Rows are points. Two turns around zero, p and q, are shown by what they do to some points. Where does a point land after both, in the order given? Backwards means that the second turn is done in reverse. Each puzzle has new turns, and all numbers are rounded.

Turn p:
[-34  54] -> [-52  37]
[-12 -11] -> [ -7 -15]
[ 56 -22] -> [60  0]
[-10 -21] -> [ -1 -23]
Turn q:
[-59  24] -> [-45  45]
[19  7] -> [20 -1]
[ 41 -46] -> [ 20 -58]
[-1 15] -> [ 5 14]
Where do these land?
q, then p: [-13 -40] -> [-14 -40]
p, then q: [43 -3] -> [43 -4]
p, then q: [-30  43] -> [-29  43]

Turn p:
[-26  61 -25] -> [-27  46 -46]
[-19 -20  24] -> [-20 -14  27]
[87 -8  9] -> [85  6 20]
[-20 -11 -18] -> [-16 -18 -15]
[-22 -21  11] -> [-21 -19  15]
Turn q:
[ 17 -22 -26] -> [ 11 -18 -32]
[-37   9  70] -> [-23  -1  76]
[22 12  8] -> [24 10  6]
[-43  66  -4] -> [-39  67  14]
[ 24 -26 -37] -> [ 15 -21 -44]
[ 18 -38 -11] -> [ 14 -36 -20]
Where do these land?
p, then q: [ 20 -31 -30] -> [ 21 -34 -26]
q, then p: [-41   0   3] -> [-41  -1   6]
q, then p backwards: [ 13   0 -47] -> [  0  22 -44]
p, then q: [ 9 31 73] -> [10 43 66]

Turn p:
[-29  32   6  24] -> [-26  34  11  23]
[-2 -3 10 48] -> [ 5  5  3 49]
[ 31  39  26 -74] -> [ 19  16  45 -78]
[ -5 -24 -15 -55] -> [-12 -31 -14 -51]
[-4 -9  3 34] -> [ 1 -2 -4 35]
[ 30  -1 -49 -41] -> [ 23   2 -42 -52]
[-20 -33  20  64] -> [ -9 -23   2  73]
Turn q:
[ 16 -24  18   1] -> [  0 -26  21   4]
[-44 -68 -14 -19] -> [-66 -47 -25  -2]
[ 51  22 -10  19] -> [59  0  3  8]
[  5  32  -4 -43] -> [ 10  22  -1 -48]
[-34 -13  53  43] -> [-38  12  41  52]
[ 7 29  8 49] -> [25 29  8 42]
[  0  22 -51 -50] -> [ 11   9 -48 -56]
Where do these land?
q, then p: [-12  -5  12  46] -> [ 1 14  2 47]
q, then p backwards: [-62 -10  23  17] -> [-63  18   5  21]
q, then p: [ -4   9 -30  12] -> [ 10  16 -28   0]
p, then q: [ 43 -44   9 -72] -> [ -9 -73  17 -58]
p, then q: [ 34  49 -14  -2] -> [ 44  30   9 -30]

Turn p:
[-11 -36   7  22  35  31] -> [-14 -41   3  21  30  30]
[-4 24  1 37 22  1] -> [-3 16 -6 38 26 -4]
[  4  45  -4 -24 -13  37] -> [ 23  44  -3  -7 -13  39]
[-21 -17 -11 -23  39 -14] -> [-23 -11  -9 -32  36   0]
[  0  -1  -6  17 -61 -42] -> [-11   6  -4   8 -57 -49]
[ 21 -15 -12 -11 -10 -18] -> [ 15 -15  -9 -17 -11 -20]
[ 11   0  26 -18 -12   4] -> [ 13   1  29 -12 -12   4]
Turn q:
[  1  -8 -11 -15 -19  -5] -> [  6  -5 -10  -8 -24   0]
[ -8  -4  18 -12 -19  10] -> [ -3 -10  20  -5 -19  12]
[  1  -4 -20  -5   5  23] -> [  3  -3 -19  -4   6  24]
[-40  -3  11  10 -16  21] -> [-39 -19  12   6 -10  19]
[ 65 -19  -2  20 -11  18] -> [58  3 -6 43  0 14]
[-22  47   0   9 -22  -4] -> [-38  37   8   4 -19   1]
[-38  18  14 -13  22 -15] -> [-34   3  16 -31  15 -15]
[ 68 -12  -3  -7  65 -36] -> [ 71  15 -11 -10  55 -42]
[-27 -15  -5  13  -6 -13] -> [-24 -21  -9   5  -6 -15]
Where do these land?
p, then q: [ 19   3 -13  26 -17 -20] -> [  4   8 -18  21 -14 -30]
p, then q backwards: [ 24   6   5 -11 -19  -5] -> [ 21  -2   7 -18 -12 -13]
p, then q: [-15  -2  45   0  35 -19] -> [-13 -12  40 -16  36 -20]
q, then p: [  0  -9 -14  -2 -12  97] -> [ 16 -26 -12  32  -6  88]
q, then p: [-39  11 -17  -1 -20 -27] -> [-40  16 -12 -18 -25 -10]
q, then p: [ -8 -23 -10  -7   2 -12] -> [ -4 -18 -11 -17  -5 -10]
q, then p: [ 19  14   4  -5  32 -14] -> [ 18  16   4 -11  30 -14]

Turn p:
[-18  15 -19   0  -7 -46 -52  24] -> [-33  39 -43 -23 -20   3 -19  25]
[ 23 -18 -12 -27  24  28  42  -1] -> [ 32 -38  27 -13  11 -31  -4 -21]
[43 16 41 -5 43 10 24 24] -> [ 41 -29  34  21 -31  -1 -41  14]
[-29 -12  17   9   1 -22  38  -8] -> [  8  30  37   3  -4 -10  30   5]
[ 18 -17  39 -38  22  10 -43  28] -> [  6 -13   8 -32 -30  40 -52 -16]
[ 27  19 -40 -37 -22 -51   6 -64] -> [ 29  38 -61  15  -3 -48  15 -51]
[ 14 -30   8  19 -11  13  19   8] -> [ -8 -29  21   3 -14   2  25  -4]
[-44  32   2  37 -37  34  16  14] -> [-4 -2  2 15 43 30 39 52]
[-34  -4 -35  41 -12  24 -48 -26] -> [-68   5 -23  13  47  14   6  -3]
Turn q:
[ 25 -32 -46  26  50 -26   7 -26] -> [ -3 -52 -56  -4  -4  22 -39 -21]
[ 5 33 20  9  0 17 -9 47] -> [ -2  38  18 -18   3  -2 -13  43]
[  0 -19   4  -9 -20  50   9 -35] -> [-20 -19  40  -4   1  27  28 -27]
[-16  61  11  15 -38   5  -3  15] -> [-14  69   9  19 -10   4  13  20]
[-39 -47  25   7  -8  36   4 -13] -> [-19 -29  32   6  52   1  30  -9]
[-10   0  35  -4  28   5 -20 -43] -> [ 19  10   3 -21  37   8   2 -46]
[ 48 -51 -15   2  21 -55  43  -6] -> [ 46 -69 -52   5 -21  15  -1  12]
[  5  36  -3 -34 -11   7  -3  50] -> [ -3  31  19 -20 -35 -33  -1  34]
[ 26 -54 -16   5  -4 -24 -22 -17] -> [ 25 -51   1  29  -2   3 -29 -18]
[-43  72 -15 -17 -17 -14  -5  29] -> [-28  71 -15   6 -23 -44  11  13]
Where do these land?
p, then q: [  2 -35  -4   6 -15  -7   9  27] -> [  6 -13  10   8  -5 -18  40   8]
p, then q: [-13 -22  48 -42  63  97   8 -11] -> [ 56 -21  56 -61  65  21 -29 -48]
q, then p: [ 57  54 -45 -14 -63  13   4  24] -> [ 12 -11 -44   6   0  74  60  43]
q, then p: [ -8  37 -49 -13 -33 -26   3 -21] -> [-14  20 -35  29  20  -1  54  16]
p, then q: [ 26  38  11  -1  16 -41 -22   7] -> [-12  28  14  39 -24   2 -37   9]
q, then p: [ -3 -12  17  14 -16 -18  -1 -47] -> [ -7 -21  14  43  15 -17   2 -18]
p, then q: [  1 -12  41  27  13 -13  24  20] -> [19 18 29 15 18 13 22 34]
q, then p: [ 19  -9 -55  49 -14  16  14 -22] -> [-49 -19  10  -9  50  30  26   3]
p, then q backwards: [-25 -33   2 -36  28 -29 -10   0] -> [  4  39   3 -29  23  28 -32  -4]
q, then p: [-46  11  17  -9  22   7   8   7] -> [ 22  32  12 -10   5 -34 -17   9]
p, then q backwards: [-10 -17  17  19  -1   1 -38  15] -> [ 11  13 -27  22  -1  34   8  -2]
